Each row is a point. Each copy is the shape, with its points in the same order, stretched, turned, moved and blurred by noise. Say if it was mirrored as well.
In the rows, zero is written as 128.

Shape (7 x 3):
[[155 122 115]
 [130  79 163]
 [143 249 144]
 [115 184 114]
 [101 101 209]
 [104 184 129]
 [113  75 148]]
Copy 1, 7 rows:
[[151 118 157]
 [112  82 197]
 [126 238 106]
 [127 163 104]
 [ 63 104 202]
 [110 163 107]
 [111  70 182]]
Copy 1 is: only turned
Copy 2:
[[153 125 104]
 [135  88 164]
 [132 231 119]
 [114 173 105]
 [110 108 198]
 [108 167 120]
 [132  95 149]]
Copy 2 is: only turned

Shape:
[[126 157 169]
 [129 117   7]
 [143 167 139]
 [110 126  66]
 [135 121 181]
 [132 140 148]
 [ 67 140  97]]
Copy 1 (7 x 3):
[[134 177 143]
 [139  29  35]
 [119 167  97]
 [155  77  85]
 [119 173 176]
 [123 153 132]
 [192  95 112]]
Copy 1 is: mirrored
Copy 2 (7 x 3):
[[121 187 153]
 [110  33  43]
 [136 174 133]
 [ 98  89  82]
 [112 165 182]
 [119 160 151]
 [ 61 126  89]]
Copy 2 is: only turned
Copy 3:
[[ 86 178 131]
 [149  46  75]
 [107 166 102]
 [113  86  96]
 [102 170 162]
 [105 154 132]
 [ 65  91 118]]
Copy 3 is: only turned
Copy 4 (7 x 3):
[[ 91 180 144]
 [233 135  41]
 [127 186 146]
 [166 150  62]
 [ 89 144 150]
 [120 159 133]
 [122 169  51]]
Copy 4 is: only turned

Shape:
[[149  90 140 107]
 [144  92 145 208]
 [ 69 178 215  90]
 [161 139  78 199]
 [112 210 217 141]
 [116  58 105 109]
 [ 90 104 165 105]
 [172 154 123 114]]
Copy 1 (8 x 4):
[[151  93 120  90]
 [180 124 194 117]
 [ 78  86 101 189]
 [191 187 144 110]
 [144 109 113 220]
 [118 109 145  54]
 [ 95  90 132 117]
 [175 134  84 117]]
Copy 1 is: mirrored
Copy 2 (8 x 4):
[[113 102 122  80]
 [112  24 154 136]
 [ 59 195 168 154]
 [172  34 123 154]
 [103 175 226 175]
 [ 93  83  66  85]
 [ 64 132 120 121]
 [177 129 157 107]]
Copy 2 is: only turned
Copy 3 (8 x 4):
[[146  97 141 147]
 [ 96 179 151 181]
 [121 101 158  16]
 [168 210 134 187]
 [132 158 204  41]
 [141  86  87 166]
 [114  83 118  96]
 [191 139 168 131]]
Copy 3 is: only turned

Shape (9 x 6):
[[102 150 102 115  91  61]
 [128  98 121 187 167 142]
 [138  91 109 115 127 106]
 [133 192 131 104 137  99]
 [155  98 100 209  88  72]
 [105 144  91 100 136 156]
 [ 94 182  76 128 197 165]
 [134  94 130 205 102 153]
 [ 27 180 129 120 189  66]]
Copy 1:
[[ 93 203 130 167 120  84]
 [129  74  90 168 170 132]
 [117 134 106 119 161  87]
 [143 187 116 163 105 180]
 [134 101 102 221 142  29]
 [ 86 158  79 120 113 164]
 [106 166  27 152 139 226]
 [110  48  96 170 113  95]
 [ 67 209 124 206 193 196]]
Copy 1 is: only turned
Copy 2 (9 x 6):
[[100  91  94 128 107  76]
 [149 104 148 221 160 181]
 [145  77 118 136 129 166]
 [ 97 148 145 121 175  81]
 [138 109  32 221 112 150]
 [164 106 189 145 134  98]
 [158 108 229 193 196  76]
 [151 144 111 229 100 174]
 [ 34  57 190 162 178  55]]
Copy 2 is: mirrored
Copy 3 (9 x 6):
[[ 89 104 187  98 194 121]
 [113 154 116 178  82  69]
 [163 103 146 111 117 109]
 [125 162 148 120 184 175]
 [116  66 193 196 144  63]
 [ 97 127  84  93 154 131]
 [ 85 210  56 112 154 111]
 [ 84  86 124 181  84  91]
 [ 71 249 184  63 162 107]]
Copy 3 is: mirrored
Copy 4, 9 rows:
[[ 87 125 110  50 121  99]
 [120 168  89 181 150 115]
 [139 126  91 105 147 134]
 [124 149 142  74  83 113]
 [116 165  37 107 165  46]
 [ 99 130 110 128  89 160]
 [ 82 200 121 143  76 179]
 [121 136  68 189 139  68]
 [ 37 186 193  84 122 136]]
Copy 4 is: only turned

Shape:
[[101 102 100 156 169  86]
 [200 113 155 132 140 124]
 [143 113 136 155 125 117]
 [100  95 178 164  62 104]
 [161 195 188 154  74 133]
 [181 103 123 167 184  78]
 [211  72 204 147 142 157]
 [191 152 127  44  83 176]
 [156 115 200  51 138 149]
 [169 149 146  52 168  57]
 [111 196 146 123 184  57]
 [114 179 108 145 162  62]]
Copy 1, 12 rows:
[[195 117 150 137 122  83]
 [109 101 148 173 108 186]
 [130 126 120 154 100 136]
 [ 77 135  77 176  69  89]
 [ 55 149  49 164 124 193]
 [192 100 154 188 124 149]
 [ 71 106 180 212  97 199]
 [ 53  83 127  75 104 212]
 [ 39  61 192 139 148 176]
 [133  29 157 154 185 163]
 [161 102 131 155 221 126]
 [186 122 103 140 174 117]]
Copy 1 is: mirrored
Copy 2, 12 rows:
[[113 140 128 153 188  89]
 [186  81 102 166 131 110]
 [126 124 104 173 134  91]
 [ 58 103 155 141  71  77]
 [141 132 187 162  61 115]
 [165  99 123 212 184  66]
 [147  38  86 224 140 137]
 [233  93  87  66  87 162]
 [147  46 120 107 123 179]
 [184  60 181  89 176 118]
 [143 152 225 126 154 123]
 [147 165 187 137 164 105]]
Copy 2 is: only turned
Copy 3:
[[ 72 114 156 122 165 148]
 [174 141 135 181 155 140]
 [125 148 141 149 136 152]
 [ 91 175 171 153  66 166]
 [174 232 155 139 127 154]
 [115 130 148 181 203 138]
 [185 126 136 226 137 192]
 [243 137 111 117  80 106]
 [223 116 186 140  95 149]
 [186 129 209 129 165  77]
 [129 178 214  91 206 122]
 [102 176 182  94 195 114]]
Copy 3 is: only turned
Copy 4:
[[112  66 103 107 155 113]
 [185 121 148  79 100 132]
 [158 109 121 113 133 108]
 [163 152 144 151 144  13]
 [198 213 152 132 142  87]
 [166  67 130  67 145 145]
 [183  83 205  75 100 125]
 [164 187 132 103  29 169]
 [141 156 183  63  76 118]
 [154 160  96  20  97 118]
 [119 157 116  66 202 104]
 [132 137  72  96 185 116]]
Copy 4 is: only turned

Shape, 11 rows:
[[136 108 151  95 104  85 138  81]
 [126 107 156 122 161 118 134 143]
 [130 185 129 184 219 158 164 126]
 [110 121 136 113 137 155 142 142]
 [ 91 105 110 120 115  92 107 105]
 [127 122  94  95 108  96 163 101]
 [ 77 219 119 117 139 142 162 134]
 [145 182 137  88 204 153  81  99]
 [ 89 104 107  87 130 103 165 139]
 [167 192 107 164 145 155 125 122]
 [118 106 114 142 115 150 149  85]]
Copy 1 (11 x 8):
[[102 105 137 150  88 153 155 100]
 [155 132 147 133 133 155 141 121]
 [151 150 126 181 218 184 101 116]
 [128 160 115 123 145 147 144 114]
 [ 86  94 149 110 126 136 135 121]
 [102 119 112 176 129 113 164  94]
 [ 98 194 114 189 175 131 106  88]
 [138 110 149 113 179 191 112  27]
 [105 152 132 157 142  97 174 116]
 [143 117  87 163 150 170  75  90]
 [ 95 118  88 138 149 164 157 125]]
Copy 1 is: only turned
Copy 2, 11 rows:
[[108 122 142 119 141 103  79 113]
 [137 137 177 138 128 131 126 178]
 [115 135 144 189 150 117 249 155]
 [139 144 184 130 112 141 145 127]
 [ 76 113 140 104 112 156 118 128]
 [113  91 153 109 140 127 125  86]
 [ 99 126 147 113 110  80 240 109]
 [ 87 228 116 104 158 145 204 160]
 [116  94 200  98 126 136 130 122]
 [137 130  96 152 138 123 217 119]
 [107 122 159 157 120 152 123  65]]
Copy 2 is: only turned
Copy 3:
[[120 117 108 121  91  99  86 127]
 [177 126 149 149 123 127 116 142]
 [173 154 177 132 223 105 118  98]
 [131 134 160 130 115 127 144 132]
 [128  92 127 168 119 117 110 105]
 [ 96  86 114 109 117  85 134 132]
 [113 164 145 127 143  58 177  87]
 [208 142 146  94 143 143 105  33]
 [129  90 151 142 102  84 159 146]
 [115 146 108  96 197 137 125  97]
 [ 86 117 157 128 142 126 109 124]]
Copy 3 is: mirrored
Copy 4:
[[144 154 123  59 127 136 161 125]
 [105 105 151 102 135 128 130 161]
 [ 52 115 172 187 200  73  69 124]
 [113 113 142 134 147 160 131 153]
 [ 96 152  75  95 128 117 159 157]
 [109 180 137  96 129 144 181 117]
 [ 97 201 137 166 204 130 116 187]
 [ 76 170 141 102 132 151  51 138]
 [ 89 158 133  91 139 153 186 169]
 [109 151 147 190 142 104  81 105]
 [103 107 106 138 157 136 149  97]]
Copy 4 is: mirrored

Shape:
[[139 165 150  95 156 115 202 122]
 [109 109  95 127 181 196 100  76]
 [131 137 123 179  82 125 116 116]
 [ 96  93 140  97 164 166 102  71]
 [143 127 112 128  84 110  84 142]
 [155 126  94 118 101 173  99  81]
 [178 115 119 144 116 108  87 104]
 [151 149 170 143 125 111 110 134]
 [138 197 170  95 157 116 147 132]
 [182  93 113 173  93 111 129 135]
 [146 124 113 178 103  72  95 157]
 [155 167 171 107 134 130 153 170]]
Copy 1 (12 x 8):
[[142 118 176  85 141 188 172 114]
 [118 148 103 132 129  98 113   7]
 [112 126 158 186 106 104 108 147]
 [ 97 145 148  75 131  87  91  42]
 [150 164 117 155 126  90  83 165]
 [162 148 119 137  72 102  90  86]
 [148 206 150 152 111  85 107 141]
 [119 170 169 139 144 141  95 152]
 [153 139 171 108 169 198 114 118]
 [112 182 133 158  90  98 147 175]
 [129 179 134 196 151  78 125 179]
 [124 146 138 105 152 202 123 157]]
Copy 1 is: mirrored
Copy 2:
[[187 139 126 137 109  78 166  92]
 [151 186 139  91  74 164 136 167]
 [ 97 116 118 167  96 143 136 138]
 [131 164 176  93  49 131 127 144]
 [116  87 128 135 112 156  93 122]
 [128 121 114 113  60 198 145 149]
 [139  89 122 129  57 141  90 149]
 [152 104 166 170  93 113 106 124]
 [199 135 158 160 107  99 128  83]
 [115  67 105 142  93 129 131 167]
 [107  79 115 157 126 124  71 147]
 [178  94 161 154 129 105 142 103]]
Copy 2 is: mirrored
Copy 3 (12 x 8):
[[161 173 126  95 165 116 101 120]
 [154  44 100 132 170 152 107 158]
 [119 121 112 165  86 152 136 119]
 [145  41 121 108 177 146 139 126]
 [ 95 108 105 126  85 126 162 140]
 [163  84  89 123 110 151 153 162]
 [136  89 105 141  92  97 146 136]
 [117 128 148 154 121 107 143 131]
 [135 170 136 130 176 101 140 141]
 [132 110 117 133  54 121 109 128]
 [ 80 118 108 159  71 104 124 117]
 [123 170 157 117 133 114 126 154]]
Copy 3 is: mirrored

Shape:
[[ 76 105 143 116 180 132 197 120 183]
 [ 81  84  51  82  93 144 112 144  81]
 [191 169 144 117 119 176  67 143 154]
 [ 36 109  62 151 130 116  44 119 127]
 [123 106 138 127 204  35 173 174 168]
 [149 138 118 165 181 147 115 106 132]
 [127 200 149 150 170 135 116 127 114]
 [125  82 197  93 160 102 164  95 189]
 [130 189 139  82 161 167  94 130 127]
 [ 37  50  59 111 160 148  85 183 109]
 [175 192 137 102 199 158  82  62 148]
 [155 174 186 144 195 139  84  99 102]]
Copy 1 (12 x 9):
[[ 92 104 137 139 212 194 129 124 176]
 [112 131  49 130 132  85 164 180  86]
 [154 154 143  56 102 110  48 158 167]
 [ 65 193  54 170 170  58 133 219 178]
 [ 66  70 179 221 184 143 107 109 128]
 [153 170 146 141 144 120 128 128 190]
 [101 188 153 113 144 114  88  96 166]
 [ 94  84 131 161 166 220  63 111 186]
 [113 159 117  64 152 100  57 108 168]
 [137 139  54 186 207  70 146 218  93]
 [134 166 128  82 136  97  62  76 249]
 [146 204 143 144 130 121  46  81 182]]
Copy 1 is: only turned
Copy 2:
[[110 154 150 186 160 185 100 198 161]
 [111 127 103 122 122 141 165 130  10]
 [199 115 110  40  71 163 142  96 139]
 [ 27 157 102  91  70 160 203 141  81]
 [114 170 152 160 173  90  79 228 177]
 [ 93  99 153 115 107 159 117 114 175]
 [129 152 157 143  77 131 142 112 165]
 [129 153 178 144 110 195  41 178 140]
 [172 156 166 100  77 160 163  96 114]
 [ 92 110 123  90 133 151 200 219  47]
 [119 145 202  74  92 168 123  32 165]
 [126 119 214 101  43 143 110  92 171]]
Copy 2 is: mirrored

Shape:
[[129 147  95 122 174 152 144  83 113]
 [ 51 151 114 119 152 135 111 131 163]
 [132 156  93 112 166 132 142 134 122]
 [126 118 113 200 118 153  82 144 114]
 [123  98 143 116 104 123 123 137 107]
 [ 60 143 102 249 125 126 136 146 106]
 [ 94 141  86 103 137 147 115 126 127]
 [100 123 104 108 108  99 119  88 127]
 [ 99  79 106 115 107 124 146 128 113]
 [117 114 174 108 132  85 133 138 101]
 [132 152 109 117  98 113 111 146 137]
 [118 119 179 131  98  88 128  93 158]
 [131 138 124 116 161 103 132 143 178]
 [ 92 151 108 122  99 148 136 141 129]]
Copy 1:
[[152 114 167 137 136 137 143 106 163]
 [ 80 111 153 117 103 124  87 145 187]
 [140 132 157 136 143 100 111 130 157]
 [ 93 146 132  96 175 157 134 156 106]
 [125 123  90 153 123 112 131 168 121]
 [ 49 149 148 109 206 188 109 157 175]
 [112 120 147 117 112 105 129 152 159]
 [ 97 127 127 157  92 127 154 127 146]
 [110  97 112 158 115 110 153 169 132]
 [134 117  65 170 138 104 102 135 151]
 [116 165 126 143 112 105 117 165 127]
 [112 139 108 196 104 161 111 126 125]
 [117 132 159 166 126  99  71 126 135]
 [116 134 148 128 100 121 117 182 164]]
Copy 1 is: mirrored
Copy 2, 14 rows:
[[117  97 126 197 115 157 153 198 104]
 [ 75  67 125 144 115 162 137 110  82]
 [130 104 111 177 115 154 159 155 123]
 [109  79 111 124 166 143  94 139 150]
 [131 142 135  92 139 143 126 137 121]
 [ 24  40 142 145 149 123 133 169 160]
 [130  72 128 136 122 177 166 137  96]
 [129  84 142 116  96 120 156 147  81]
 [125 113 127 100 148 134 163 156 105]
 [106 178 127 102 105 129 111 144 127]
 [153  89 141 108 100 126 126  95 128]
 [113 143 175 111 110  70  82 121  91]
 [123 123 117 161 112  98 121  97 112]
 [125  78 161 119 125 167 154 120 110]]
Copy 2 is: only turned
Copy 3 (14 x 9):
[[ 78 140 107 107 184 152 116 140 153]
 [130 172  52  97  97 113 161 109 178]
 [109 127 135  99 154 173 156 140 158]
 [180 108  99  64 157  73 114 199 132]
 [148 141 165 119 103 100 110 110 101]
 [166  78  23  35 175  67 162 160  89]
 [127 181  99  88 116 150 136 141 144]
 [146 163 108 105 111 144  85  76 129]
 [121 150 145  82  88 104 104 100  90]
 [159 121 175 150 119 105 141  62 123]
 [179 130 136 105 109 163 135 135 137]
 [153  98 133 165  94 103  82  57 137]
 [129  87 146 107 105 149 149 108 193]
 [142 148  90 107  95 143 145 147 105]]
Copy 3 is: only turned
Copy 4, 14 rows:
[[ 96 124 118 154 136 113 170 135 134]
 [ 81  77 147 159 124  97 108 189  71]
 [ 98 145 142 155 159 102 127 131 135]
 [146 153 156 153  71 131 119 110  94]
 [140 122 155  79 133 156 132 121 104]
 [120 139 144 136  29  54 119 104  77]
 [ 87  87 148 151 142 118 127 125 103]
 [125  73 111 111 157 128 139  99 102]
 [117 103 122  77 146 144 141  97  80]
 [164 135 164  73 148 121 133 143 124]
 [130 119 145 116 155 136  82 110 121]
 [162  96  92  66 129 116 123 161 120]
 [107 135 112 128 150 107 103 178 103]
 [ 91  94 155 112 121 127 102 122 113]]
Copy 4 is: only turned

Shape (14 x 11):
[[102 180  90 140 187  98 127 133 167 145 140]
 [102 157 146 132 130 105 145  55  87 107 190]
 [138 164 156 117 135 168  50 106 188 174 118]
 [122 111 144 174 105 103 136  81 129 147 154]
 [ 93 130 152 157  59  87 124 125  96 113 149]
 [116 133 150 156 123 119 118 132  55 146 186]
 [145 149  52 124 158 105  82 124 118 158  73]
 [128  59  91 105 150 117  72 145 210 107 159]
 [ 96 100 128 157 103 128 158 107  88 167 162]
 [108 125  72  99 124 140  90 111 138 154 125]
 [176 123 161 150  60 121 169 117  92 121 173]
 [ 87 149  33 116 163 196  69 135 208 127 123]
 [136 181  81  95 113  67 119 126 120 204 134]
 [ 96 157 160 105 130 126 166 112  83 148 113]]
Copy 1, 14 rows:
[[ 96 129 136 178 126 146 127 116 164 176 140]
 [156 121 183 112 174 123 170  61 165  94 151]
 [158 133 189 141  59 171  58 179 169 139 122]
 [185 133 165 159 136 125 126  63 143  93 119]
 [135 151 163 147 113 107 160  56 114  38 152]
 [169  50 168 118 127 137 158  90 119  83 161]
 [157 132 105 144  95  94 128 150 125 188 156]
 [124 153  62 154  89 180  63 102 164 109 152]
 [172  79 153 128 107 102 134  39 124  98 107]
 [140 145 115 106  70 113 112 109 155 155 143]
 [193  95 154 121 120 125 203 107 128  47  95]
 [ 73 173 100 106  31 206  90 124 134 217 133]
 [152 102 141 170  90  66 154 133 203 138 156]
 [130  85 167 101 143  72 133  93 132 111 105]]
Copy 1 is: only turned
Copy 2 (14 x 11):
[[126 174 208  92 153 107 102 127 123 140  64]
 [132  90 189 148  89 163 126 104  76  56 121]
 [145 116 147 104 160 163  11 156  65 183  85]
 [191 126 164 172  89 112  96 105  65 115 131]
 [126 169 134 148  40 131 122 128  48 112 174]
 [191 138 146 131  82 165 134 148  79  75 149]
 [132 186 113  71 164  89  46 139 147  89  98]
 [149  61 149  88 114  44  88 196 104 150  95]
 [187 145 125 178  83 133 131 152  80  89 122]
 [126 133 124 109 116 103  66 178 112 112  86]
 [174 103 102 191  68 167 152 110 127 135 182]
 [ 99 144 189 114 170  96  17 242 136 144  66]
 [136 192 118  90  88 136  96  91 154 134  52]
 [103 153 107 135 139 174 162 127  78 101  95]]
Copy 2 is: mirrored
Copy 3 (14 x 11):
[[111 124 136 135 159 165 148 191 120  98  99]
 [117  93 122 178 108 102 156 107 166  98 160]
 [201 116 168 130 179  80 147 202 141 168  67]
 [112 100 104 142 127 125 114 116 167 156 145]
 [ 92 136  72 180  83  87 100 123 155 117 168]
 [105  80  98 206 110 114 141 145 111 143 160]
 [123  87  73  93 159 106 152 204  96  99  73]
 [194  84 143 143 128 211  44 181 104 109  93]
 [ 91  86 106 143  89 125 128 138 130 157 172]
 [153  79 111 114 120 113 134 205 124 106 109]
 [138 126  49 190  99 129 140 108 141 165 195]
 [179  83 146 117 109 173 135 249 125 103  29]
 [113 121  75 110 172  93 163 217 135 100 161]
 [109 133 136 131 108  69 175 137 103 120 153]]
Copy 3 is: mirrored

Shape, 14 rows:
[[105 135 139 205 109 107 138 117 147 136 117]
 [108 130  99 132 105  99 146 102 140  94 215]
 [157 125 108 109 114 171 147 141 146 134 107]
 [138 130 142 108 152 114  93 140 144 123 101]
 [102 128 143 112 109 120 122 130 115 124 116]
 [147 124 147 115 130 106 137  66 144 123 123]
 [134 159 136 130 113 107 148 137 115 138 157]
 [116 133 143 111 115 122 139 139 160 135 113]
 [156 114 145 124 151  96 151 122 127 104 102]
 [136 167 114 142 115 125 133 128 150  73 105]
 [147 150   7 108 160 113 131 117 137 123 129]
 [154 114 141 143 122 101 116 130 134 114 104]
 [155 143 114 114 135  99 139 143 144  81 102]
 [134 116 148 113 168 114 141 104 115 132 150]]
Copy 1:
[[ 98 166 120 112  95 119 183 141 164 139 130]
 [134 197  91 135 168 127 122  86 147  15 161]
 [126 106  95 162 160 142 123 176 137 159 117]
 [125 114 159 144 122 135  91 108 108 161  94]
 [118 141 140 106 115 124  87 139 158 131 133]
 [166 194 122 120 143 151 138 101 100 142 148]
 [139 163 124 158 122 107 116 171 131  99 128]
 [112 129 158 142 140 153 125 156 144 145 126]
 [157 116 146 121 108 152 152 118  81 117 115]
 [ 99 132 133  97 173 107 145 141 119 110  81]
 [167  95 104 177 205  51 150  93 131 102 146]
 [154 134 131 119 110 146 125 116 128 147  88]
 [146  96 152 128 153 127 139 125 100 104  86]
 [144 149 119 149 105 140 111  97  82 106 167]]
Copy 1 is: only turned
Copy 2 (14 x 11):
[[172 159 158 157 133 121 134 135 125 151 145]
 [119  90 163 156 130 102 139  52  96 129 170]
 [139 130 109 100 111 150 142 117 140 119  91]
 [128 104 129 131 126 159 127 158 143 106 139]
 [105 121 136 138 128 119 137 135 158 134 127]
 [111 116 170  82 156 125 149 142 153 131 154]
 [125 100 155 130  95 105 114 114 120 129 151]
 [139 114 129 126 124 118 153 135 153 129 121]
 [117  99 158 102 124 142 133 168 122 151 137]
 [125 138 142 152  98 145 161 134  98 113 153]
 [ 92 109 125 121 133 117 103 115  45  61 116]
 [144 117 160 130 123 158 133 151 139 135 126]
 [117 103 151 134 101 146 149 152  98 116 137]
 [106  86 141  93 141 125 107 136 132 144 159]]
Copy 2 is: only turned

Shape:
[[104 137 166 129 213 135 164  94 114 123 120 184]
 [119 148 180  26 149 116 139 121  93 114  80 138]
 [117 154 110 148 113  60 112 171  64 137 139 148]
 [108 161 135 132 120  74 127 183 148 174 143 115]
 [142 185 159 116  79  41 141 122  87 110 166  89]
 [ 89 109 116 110 181 121 100 120 187 171 175 182]
 [ 77 115  90  87 166 145  93  92 163 149 189 177]
 [195 179 159 113 123  58  85 156  74  85 108  82]
 [ 56 127  91 139 149 144 121 137 135 138 145 115]
 [174 216 143 136  77  91 133 163 111  88 112 115]
 [145 110 128 114 137 131 168  86 102 153  64 183]
 [166 102 177  91 111 102 161 163  96  75 118 123]
 [101 144 147 134 127 158  95 143 111 182 184 155]
 [ 95  85 149  89 197 153  96  59 164 179 160 116]
 [103 159 170 161  72  65  90 150 112 102 109 142]]
Copy 1:
[[ 75 169 188 141  59 185 160 164 108 111 170 110]
 [153 218 138  84  30 114 128 142  71 129 174 109]
 [ 83 189  96 165 154  87 124 155 135 199 117 150]
 [144 150 115 164 114 124 129 108 163 173 120 175]
 [151 206  73 103 147  90 141 195 149 124  95 181]
 [132 139 201 211 138 162 160 109 145 119 205 101]
 [117 177 207 180 176 158 161  91 133  97 225  77]
 [172 197 121 100 106  93  46 219 106 165  87 160]
 [ 71 152 160 148 137 156 124  68 182 113 144  90]
 [160 187 106  99 128 142  96 159  91 166  42 200]
 [ 76 121 163  96  80  99 176 136  65 160 153 145]
 [162 147  73  85  98 125 131 203  95 143 131  98]
 [ 97 164 118 160 147 179 102 105 108 140 206 148]
 [127 129 213 138  93 152 122 111 152  61 249  92]
 [ 95 167  82 195 120 115 102 154 107 125  60 154]]
Copy 1 is: mirrored
Copy 2 (15 x 12):
[[172 111 150 114 135 129 139 181  23 108 103 123]
 [223 102 182  89  88 166 107 172 100 125 152  85]
 [168  83  97 133  87  92  77 144 136 190  98 175]
 [137  90  97 108 100 105 143 151 163 127 145 172]
 [166  70  72 143  48 207 105 147 192 163  80 118]
 [107 120 144 145 117 110 169 167  52 110 185 208]
 [101 138 140 150  98 137 135 153  30 127 199 192]
 [221 117 106 128  83 192  75 173 203 131  82 165]
 [116 132 101 117 150  93 101 100  53 114 181 159]
 [141  94  94  72  82 201  85 181 209 153  76 149]
 [165 115 206  80 164 126 132 153  87 194 131 100]
 [168  83 176 136 123 159  83 160 189 109  99  88]
 [108 159 135 128  55  96 129 139 103 133 121 157]
 [159 179 154 163 134 134 192 131  37  92 201 149]
 [164  71 132 114  77 161  96  95 157 143  66 193]]
Copy 2 is: only turned
